Rows are points. A path goes straight from each point to the next, and from the last back to the first. The post is the endless flat space through its rows: a point in 2 columns, a line in 3, a plane in 4, and so on, so that a path can go around it. How many times does the path go around the post? Going back the other way cancels.

Post (2 x 3)
[[-33 -20   0]
 [ 50 -18 -38]]
Path (29 x 3)
[[  23   17  -28]
 [ -43  -20  -57]
 [ -66  -66  -14]
 [  58  -44    0]
 [  45    1   16]
 [  -5   32   -4]
 [  57  -13  -82]
 [ -14  -35  -19]
 [  20  -52  -15]
 [  46  -14    4]
 [   9   26   -3]
 [   5  -10  -33]
 [ -39  -44  -52]
 [  -7  -49    5]
 [ -54  -55   17]
 [-112  -32   16]
 [  18   15  -80]
 [  22   25   -9]
 [  50  -18   11]
 [  73  -56  -33]
 [  33  -75  -73]
 [   9    1  -44]
 [  20   24  -21]
 [  10   25   40]
 [ -37    9   -5]
 [   2  -23  -52]
 [  25  -38  -38]
 [ -18  -35   24]
 [ -57  -10   36]]
Times around: 2

Post (5 x 6)
[[ 53  10   7  18  -2  -9]
 [-21  38  25 -13  13  -2]
 [ -2 -21  -5 -21  28  16]
 [ -4   1  52  11  19  14]
 [ 12 -64 -55   4 -63 -44]]
Path (14 x 6)
[[ -13  -36   50  -22   -5    4]
 [  56  -53   34   18   17   -5]
 [  35  -23   20   57  -17  -32]
 [  72 -108   19   90    9   53]
 [ -28   59    3   -8  -56  -28]
 [  -9   67   26  -41  -30  -21]
 [  -1   13   12   -7  -97  -95]
 [ -34   -7   11   -2    2  -25]
 [   1   -2   21    2   30   -1]
 [ -11    4   13   21  -21  -65]
 [   7   51   23  -21   49  -13]
 [  28  -12   -8   32   56    2]
 [  14   12   74   87  -59  -23]
 [  -1  -66    6  -37   67   85]]
Times around: 2

Post (7 x 8)
[[-18  66  16 -37  44 -23 -35 -39]
 [-17 -14 -21  21 -17  11  44  10]
 [ 27 -18 -23   7 -57 -13  21  -8]
 [-20  89  82  18  14 -58  17  -2]
 [-23   9  26 -17 -10 -65  -5 -35]
 [  2 -16 -21 -19 -19  46  15  39]
 [-18  14 -14 -15 -26  47 -10 -17]]
Path (25 x 8)
[[ -13   31   20   36  -30   -4   -7  -19]
 [  31   21   66  -45   -2   -4  -20    2]
 [ -22   44   27    9  -51  -22   21  -76]
 [ -76   -6   53    2   32  -55   44  -82]
 [  54   40   26   -6   -5 -105   72    3]
 [ -52   54    0  -16  -49  -29  -46  -41]
 [ -40  109   77  -83   17  -54  -50   -2]
 [ -11   45  -16   22  -37  -46   45    5]
 [  -8  -38  -63  -19  -10   40    1   39]
 [ -19   30    4   23   22   43  -34  -47]
 [ -74  -61   19  -26   26   32   50    0]
 [ -27  -16  -30  -21   48    4   -9  -19]
 [  57   40   36  -34   13    4   -1   21]
 [ -28   26    3   -4  -15  -73   29  -71]
 [ -41   42  -17   -7    8    6   10   -2]
 [  87    6  -30   32  -20  -34   -9   28]
 [  -5  -45  -41   29  -16   -9   44  -33]
 [  20    0    7  -61  -14   23    0   13]
 [  39    7 -109   -3  -86   35   19  -61]
 [  -3   70   34  -48   -6  -11  -23   39]
 [ -31  -20  -21    9    9  -46  -15  -17]
 [  21   10   11  -22  -26   12  -26  -14]
 [ -70   10   18  -56   13   80    5  -54]
 [ -25   74   21    7   52 -105   20  -53]
 [  24   40  -51   60  -74  -28    5  -22]]
Times around: 4
